Each row is a point. Each table stands for the endless flat space through its points: a line for two points, a plane for three, and so on. Write the one point that lies in both, or say that there is none.

First, 2 rows:
0: -11  15   4
1:  -1  23  -8
Second (2 x 3):
0: -17  17  11
1: -15   5   9
They share: -16  11  10

First (4 x 8):
0:  20  12 -11   8  -5 -26 -12  23
1:  24   6  -6  13  -3 -25  -8  25
2:  38 -12   7  24  -2 -21  -9  27
3:  12   9  -6  -2   6 -13   7  22
Second (5 x 8):
0:  12  31   0   7  19   7  -2  24
1:  12   1  -1 -19  -3 -23  -9  11
2:   8   1   4 -15   6 -27 -16   4
3:  24  17   2   1   3   5  -2  14
4:   2  29 -16  -1  19   9  -2  42
They share:  16   4  -5 -10   1  -6 -10  15

First, 2 rows:
0: -13   7  -7  -2   0  12 -18   5  19  -9   7
1:  12  22 -17 -17   5 -13 -23 -10 -11 -14  27
Second:
0:  -4   7 -25 -26   9  -9 -45  -4 -14  -9  40
1:  -2  23  -9  -2  -3  -3  -7   6  10 -15   8
2:  -8  14 -21 -17   3  -9 -31   6  -5 -12  29
They share:   2  16 -13 -11   3  -3 -21  -4   1 -12  19

First:
0:  14  14   7 -20 -12   9   8   9  -3   3 -24   2 -11  -4 -22   2  -7   4
1:  17  17   2 -21 -13   7   6   5  -4  -3 -27   0 -11  -6 -25   4  -5   8
Second (6 x 18):
0: -25   3  -6 -14 -26  -1  -3   2  -4 -11 -52   5  -2  -6 -29  40 -19  19
1:   2  21  -8  -4 -15  21   5  15 -18 -14 -36 -12   4   3 -20  -6 -22   7
2:  -9  13  -7 -10  -7 -12   3  38  15 -10 -42   6 -21   1 -29 -13 -14   8
3:  12  -4   1 -27  11   7   4  23  23  16 -17  -4  -4  13 -16 -18   0   9
4:  -2  16  -8  -7 -14  14   4  13 -10  -9 -37  -9   3   0 -24   3 -19  10
5:   3  -3   2 -26  -4  13   3   2   8  13 -22  -3   4   4 -19  14  -5  11
They share: no point

First (3 x 24):
0:  10   5   4   1  11 -28   4 -20 -26 -14  -5  18  10 -16   5  16   1 -19  20 -16   6  17  -9  -3
1:  -2 -10   2  -8  -1  -3  27 -13  -6  -8 -19   9   4 -26   2   4  -1  -6   6   4   0  20  -9 -25
2:  24  -5  -1  17   3 -26  12  -8 -31 -21 -18  12  -5  -8   3  30 -15 -25  29 -10  13  19   2  -3
Second:
0:   9  27 -15  -3  27 -21  24 -13 -47 -35 -15 -24 -13 -29  -6   6  14 -10   9  13  26  21 -28 -28
1:  17 -18  34 -15   9   5  15 -35  -2   3 -22  32  14   9 -14  19   1 -30   6 -37   6   7  18  -5
2:  30  15   8 -32  31 -25  17 -24 -35 -19 -15 -10  -4  -7  -2  26  23  -4  19  -7  39  28 -17 -29
3: -10  17 -16  18   9 -21  11  -8 -37 -29  -7  -6   0 -41   0   2  -7 -14   9  15   1  16 -25  -7
They share: no point

First:
0: -28  -2  -2   7   8  -8 -32 -32   5  16 -30 -30  21  -7 -20 -51  24   5  28  16 -10 -33  18  -8
1: -25 -11  15   9  20 -45  12 -38 -17 -15 -41 -31  35 -13 -23 -16  45  33 -14  12 -38 -19 -12 -29
2: -22   3  15   8   8 -28 -12 -36 -13   7 -18 -39   9 -17 -13 -23  19  24   3  -8 -23 -14   1  -4
3: -27  16  16   5  -2 -36 -14 -33 -42  24 -12 -17  16 -45  16  -3  18  54  15  -8 -35  -5  10 -18
4:  -5   5  37   1  -4 -35   8 -13 -17  -8 -14 -37   4  -6 -26  -2  14  20 -18 -20 -21   0  -4   8
Second, 4 rows:
0:  -9  25  33  -2 -25   4 -31  -1 -11   2 -12  -2  23 -22 -19  -3  32  23 -17  20  21  -8 -10 -16
1: -15   5   7   0   1 -32  -1 -19 -27  20 -22 -24  15 -12  -7 -31   4  25  27 -14 -33 -16  26  -4
2: -29  24  42   9 -10   7 -56  11   2  18 -29 -13   8 -27  -7   9  37  23   3  22   7 -21  11   9
3: -24  -5  27   0 -10 -26 -26 -19  -3  12 -17 -29  12 -16 -18 -15  22   7  27   6 -24  -9  29  13
They share: -16   9  19   0  -8 -20 -16 -13 -17  14 -19 -19  16 -16 -12 -19  16  21  15   0 -16 -13  17  -3

First:
0:  20 -28 -14 -34 -52 -25   1  18 -16  30  27  16  -8  39   0 -22 -10 -41   7  25  33  10   4  19
1:   5  -7 -10 -10 -29 -19 -34  -6  -6   2   7  34  12  18  15 -20  -5 -21  13 -10  21  19  12   4
2:  39 -20   3 -51 -20   4  16   2 -48  39 -15  -9  34  54  -8 -22   3 -34  18   6  14  15  14 -22
3:  26 -12 -17 -33 -22  -9   8  13 -23  30   5   1  -8  34  -6 -21 -14 -20  17   3  28  10  22   7
4:   6  -6 -22 -11 -27 -22 -28   1   2   6  20  30 -20  14   9 -21 -16 -13  10  -9  33  17  25  22
5:  -7  11 -32  14 -19 -25 -32  12  14  -6   9  34 -20  -6  15 -16 -25   1  25 -20  27   7  16  22
Second:
0:  34  11 -14 -33 -20 -42  -2  10 -10   5 -18   8  -8   0 -22 -20   8 -30  20  -9  19   3  29 -19
1:  28   6 -12 -26   4 -18 -15   3  -4  17 -12  23  -1  11  -3  -3  -4 -17  16  -4   3  31  30   0
2:  16  -6  -9 -11  13   0 -12   9 -16  20   3  26  11  23  15   0 -13   1  10   5  -3  40  15  15
3:  12  18 -12 -14 -28 -18   5  15 -20  17   4   3  -5  23   1 -31   4 -13   8   0  27  -9  18   4
They share:  17   5 -11 -15 -14 -18   1  15 -21  13   1  10   2  18   1 -20  -1 -10  11   1  16   8  15   2

First:
0:   9 -31   3 -25  24  -1  62 -18 -25  -3 -19  15  26   9  10 -15   4 -12 -24  13  20 -23 -16 -23
1:   8  -1  14  -4  -7 -33  27  17  -4 -25 -18  12  17 -20   7  -4 -18 -31  -1   4  12  -6  -3  -6
2:  -5 -17  46   2 -33 -32   8  37  15  -3 -31  20  -2 -32   4   0 -30 -34   5 -11   1  17  21   1
3:  31 -11  18 -17   7   8  50  -6 -15 -10  -6 -18  35  22 -22   1  -3  -3 -42  20  40 -14  -3  17
4:  22 -23  21   1  -5  14  23  -9 -27  23 -15  -9   5  19 -10  10  36   6 -42  17  25 -17 -21 -10
Second:
0:  10 -21  22   5 -12 -16  18  12  -7   8 -27  -7   9   6  10  -7   0  -3 -26   8   4   4 -14  -4
1:  25  -6   7   5 -12 -11  28   2 -17  -7  -2   8  14 -19 -20   8  10 -23 -16  18  29 -21  -4 -19
They share: no point

First (3 x 24):
0:  11  -3   4  25 -12  48  10  -6 -29 -16   3   6  -8 -13 -32  26   5  -9  -7 -18  18 -13  10  35
1:   1 -12  16  13   0  39   7 -20 -16  -3  -9  18   9   4 -18  22  -4 -22  -3 -17  14 -15  14  20
2:  10  -9  12  17  13   8  -9  13 -26  21  12  -3  -8 -13   0  -5  -1 -12   7  11 -13 -20   7  25
Second (6 x 24):
0:  -1  -5   4  13  -8  21 -15   9 -14  21  -2   7 -10   2   3   7   8 -25   1  -6  -2 -23  12  27
1:  27   8  44   4  29  40  -2 -14 -20  -5   9  19  11  28 -28 -14 -13 -21  16   8 -24 -23  26  -2
2:  16 -15   8  23   1  -6  -3  -5   1  35   6   9 -21  -4  28  -4  -4 -51   7   9  10 -33  -9  22
3:  -9  10  13   3  -2  47 -20  11 -26   5  -5  12   6  16 -24   7  12  -2   1 -16 -20 -13  31  21
4:  12  27  42 -24  37  29   7 -26 -13  13  28  12  30  25 -21 -25 -20 -40  -6   1 -44 -38  12   7
5:   2  -2   9   5   5   4  -2  -7  -5  33  11   6  -3  -2  15  -4  -4 -44  -5  -1  -6 -33  -4  26
They share:   4 -12  16  13   9  21  -2  -5 -19  12   0   9   3  -2  -6   7  -4 -19   3  -2  -1 -18  11  20

First:
0:  -3 -20  17 -21   0  14  -7   3   2  -1   6  -3 -32  -8 -15 -13   0   1  -5 -33   9 -13 -34 -38
1:  -4 -24  15 -16  -8   4   2   7  -1  -3   5  -3 -25  -6 -11 -12   3   4  -9 -22   6  -3 -31 -29
2:  -8 -35   7  -4 -29 -21  23  17  -8 -12  -1  -6  -8  -1  -1  -4   6   9 -17   6  -4  21 -20  -6
3:  11 -11   9   1  -1  22   8  25   9 -17  13   3 -17 -12 -17  14 -18  11 -11  -3   4  -2 -27 -22
Second (7 x 24):
0:  -8 -15  -3   4  -4  11  -7  26   5  -4  11  -4 -29  -8  -9  38 -23   3   3 -10   2 -18   3  -3
1:   8 -17  31 -28  -8  -7  19   8  -3 -16   6  -6 -40  -6 -28   9   1  33   6  10   2  -4 -34  10
2:  18 -15  -1  -2 -10  15  24  34   6 -15 -16   0 -27 -13  -5  -1 -12   4 -14  -3  10  19 -52 -18
3:  10  -8  24 -14 -36  -1  20  13  15 -35 -19 -12 -16 -11 -33  13  -6  32  -8  -3  -2  24 -48 -27
4:  14 -17 -19  12  -3  30   8  43  13 -18  -6   3 -12 -11  16  -1 -33 -21 -27  -6   8   7 -32 -35
5:   6 -43  -3   8  29   8  13  23  -8   5  32  21 -11 -26  -5  -3  -8 -10  -5   1   6 -10  -8 -13
6: -12 -10  11 -11 -24   7   5  13  -5 -21  -4 -23 -35   4 -33  48 -10  23   7 -10  -9   0 -14   2
They share:   3 -19   5  -3  -9  11   8  21   5 -20   4  -4 -17  -9 -13  15 -17   6  -9  -3  -1   1 -21 -19

First:
0: -18  14 -10 -18  -1 -15  -2   2  17  12   1  24   0 -35  11   2   5 -29  -2  24  20 -10   5   2
1: -15   1  41  31  40   4 -10  21  29  20  15  -7   9   5   9  -1  -2  -8   4 -19  26 -21 -12 -33
2: -10   5  16  18  14 -18  -9   5  21  42  -8  12  12 -13  -6   2  -7  -9  18   6   6 -20   7 -22
3: -20  14  -9 -30  12 -22  -2  10  22   3 -11  26  26 -39  -6  11  12  -9  -1  37  37  -4  28  12
4: -14  -1  23  11  33  -8 -31   0  51  -6  10  15 -10   4  25 -13  22 -27  18   0  48   3 -10 -11
Second:
0: -32   7   1   3  -5 -27  13  13  40  36  -1  10  40 -27  15 -11 -16 -29  -3  17  13  -2 -27 -18
1:  13  38  14 -25  29   9 -27   2  24 -23  34 -34  15 -18  38  38 -13 -38 -40   9  29  -4 -25 -18
2: -31 -10  17  37  18 -12  16  38   3  50 -20  45  -1 -19 -49 -13  11  23  22 -28   9 -46  10 -12
3: -35 -26  25  33  -2 -24  10  16   1  48 -16  37  13 -33  -3 -17 -25 -29  -6   2  25 -14  18 -36
4: -35  -6  11  23  -4 -24  31   1  18  39  -2  27  28  -2   6 -23   9 -21  16  -1  17 -14  -2 -20
They share: no point

First, 6 rows:
0:  -4  12 -24  22  33 -27  18   3  -1  19  -9  33 -11  28  29  13 -34  -5 -21 -18 -10 -35   2  13
1:  10  15  17  43  21  -4   2  -3  11  15 -17  12  -1  -1   5  43 -31  -6 -15  15   0  -9  12  15
2: -10  -8  -8   6  21 -12  -2  16  -2 -12   7  29  -1   0  20  17  -9 -20  -9  -2 -12 -16 -12  -3
3: -16 -11   2 -23  14 -13  12  14 -18 -13  20   8   5  22  46 -10 -17  -5   7 -16  -6 -35  -6 -16
4: -26   7  -6  13  20 -17  -3   4  -3  -4  13  12   1  23  57  -5 -13 -11  11 -26 -17 -49 -20   7
5:  20 -25 -23  19   7  10  -6  40  31 -24  -2  58 -27 -17 -12  30   6 -47 -43  22  -8  13 -14  15
Second, 7 rows:
0:  -1 -30  -4  -6  -2 -29  14 -23 -10 -32  -9  29 -19  -8  25  16  -1 -15   2  -6   9 -17 -11 -19
1:  -8 -26 -27  -5  23   5  23   6   0  18   1  15  33  18   8  40 -23  -8  -9   3 -28 -58  19   0
2: -36   0 -21  27  19  21 -11  20   5  13 -16 -12  18  15 -12  49 -27  -2  -7  18 -19 -21  22  12
3:  -9  12  30  -9  36 -27   4  20  -3  -9  31  23   3   2  14   4  -2 -17 -21  -1   1 -32 -22 -12
4:  -7   2  13   6  18 -11  12   5   1 -16   6  13 -12 -19   3  23  -6  -8   1  11  16 -26  -4  -2
5: -52  29  10  33  27   5 -44  37   1   1  -4 -14   6  22  -9  27 -18  -8 -24  14 -13  10  -5   5
6: -32  11  12   6  35 -11 -14  26   0   2  16   4  14  24   4  19 -13 -16 -25   3 -19 -21  -8  -6
They share: no point

First, 2 rows:
0:   3  15 -27  22   5 -13 -11 -14  16  13  21   2   0 -13  14 -10 -16  22 -22 -17 -28  12  17 -10
1:  -9   3  -9  13  20 -22 -14 -17  10  25  18  14 -15 -25   2 -25  -4  19  -4 -11 -16  24   2 -25
Second, 2 rows:
0:  -5  13 -30  -2   6 -28 -10 -28   0  36  16  13   5 -21  21 -38   1  35 -28 -13 -32  20 -11 -23
1:  -5   1   0  34  24 -10 -16  -4  24   6  22   7 -25 -21  -9  -2 -17   5   8 -13  -8  20  25 -17
They share:  -5   7 -15  16  15 -19 -13 -16  12  21  19  10 -10 -21   6 -20  -8  20 -10 -13 -20  20   7 -20

First:
0: -32  10  21  -9 -18 -30  -2  19  19  -6  13  10  19 -14   4  31   7  17   7   7  -1   4  17 -29
1: -16  -6   9  -1 -22 -18 -18  19   3 -14   1 -10  -5 -18  16  15  -5  13  -5   7  -9   4  21  -9
Second:
0: -10  -3  14   9 -11  14  -8  25  17 -46 -29   6  26 -18 -11  14  22  25   8  -3  27  15  29 -11
1: -48   9   2   6 -15 -23 -21  15  -9 -22   9 -23   9 -20   2  22   6   0  -7  10  -9  -4 -12 -23
2: -42  27  32 -22 -30 -40 -16  43 -14  14   2  23 -21   7  23  -6  -7  -1  -7  27 -14  20   4 -11
3: -25  23   6  -2 -36 -60   8   8 -18  16  18  -9   7 -25  40  34 -16  33  22  18  -5  -3  50  -9
4: -14  -5  -8  10 -33 -51 -27  11  -5 -24  29 -27   5 -36   0  36 -12  20   9  22 -15   4  32 -25
5: -18  23  32 -13 -43 -38 -22  59  -5  -8  -3  44 -20  16   1 -12   0   9   4  39   5  43  23 -13
They share: no point

First (6 x 24):
0:   5 -44 -30  33  31  13   6  30  18 -10  12  33 -12   1  -1 -14  31 -23 -23 -15  22 -34  -6   7
1: -32 -12  -9 -16  22 -44  27  22 -32  16  19 -42  -3  10  22 -22  13   7  -9  -9 -15  52  16 -37
2: -21 -31 -28   3  23 -21  30  35   5 -12  22  -8   7   3   5  -7  30 -12 -27  -9   1  -2 -14 -22
3:   8   2  -8  11  39  -5  15  -5 -32   5   0  34 -22  14  -7 -15  29  13 -21  11  34   3  31   1
4: -38 -35 -39  18  -2   2  -9  35  -9 -14   5  -3 -12 -24  -4 -23   0 -18 -21 -19   8  -8 -20   2
5:  15 -35  -6  15  52   0  10  24   7  20   7  16 -31  29  15 -15  43 -11 -14 -21  17  -7  26 -16
Second:
0: -42  -5 -58 -24  22 -21  -3   6 -59 -16  13 -32  -7 -40 -31 -34  40  15 -41 -20  -2   4 -28 -14
1: -14 -11 -28  -3  32 -32  -2   7   0  -5 -19  33  -7  28 -34 -26   4 -26 -23 -23 -29  38  15  38
2:  15 -30 -19  22  11  15  19  49 -32  -2  45  17 -18  -2  30 -16   3   8  -9  -3  34  -1   8  -7
3: -41 -12 -32 -11  24 -17  -2  -6 -29   7  -6 -23 -23 -15 -18 -27  36   7 -39  -3  14   6  -1 -22
4: -31 -17   0  17  28 -16   4   8  -1  14 -13  12 -38   9   7 -13  23  -5 -10  23  30  -2  31 -14
5: -29 -18 -18  11  14   1   8  24 -35  -1  22  -9 -31 -21  16 -17  32  17 -13  17  42 -16   5 -32
6: -36 -13 -23   7  -2  15   8  22 -45 -14  26 -20 -19 -27  12 -16  39  26 -18   3  44 -20 -12 -46
They share: -17 -16 -20   8  21  -8   7  17 -21   0   4   6 -17   0  -1 -18  17  -1 -20  -6  16   5   8  -7

First:
0:   2  -6   1 -12  -5  10  32  33   8   9  18  -2  -3  11  20 -24 -17  -1 -12 -21   8  21  29 -28
1:  -9  17  -7   1 -16   3  37  32  24   5  -4   5  23  29  -5   5  11  -9   1 -30   3   1   7  16
2:  -9 -12 -26  39  17 -28   4  31  23  -5  -4 -26  14 -21 -22  -5  16 -41  -9   1 -11  11  -1 -29
3: -24   7  25  -5 -32  24  11  -8   3 -12  29  40  -2   7   0 -11 -12  -9  16  -1   2   1  33  16
4:  -4  -8  -6  -1  -5   9  20  29  28  20  27  -3  -9   9  15 -19  -9  -9 -10 -26   0  31  33 -25
Second:
0:  -6 -19   7 -10 -20   0  15  -1  27  12 -10   7  30   5   4  -7   9  -7  -6 -17  15  -7  32  -4
1:  -9 -33   8   1 -14   1  30  -4  17  10  -9  27  27  12   4   3  27  -4 -14  -9  26   3  41  19
2:   1 -20   8 -10 -26  -3   8   1  24  11 -18  11  29   9  12  -5   8   6  -3 -14  16  -8  39  -7
3:  -7 -24   5  14 -11  -5  24  12   7   1 -10  30  11  13  13   7  29  12 -14  -6  23  17  48  19
4: -18  -4   0  12  -2  -3  22  20  16  -1   6   6   6  -1   1  -4  16  -9 -13 -17   9  19  29   5
They share: no point
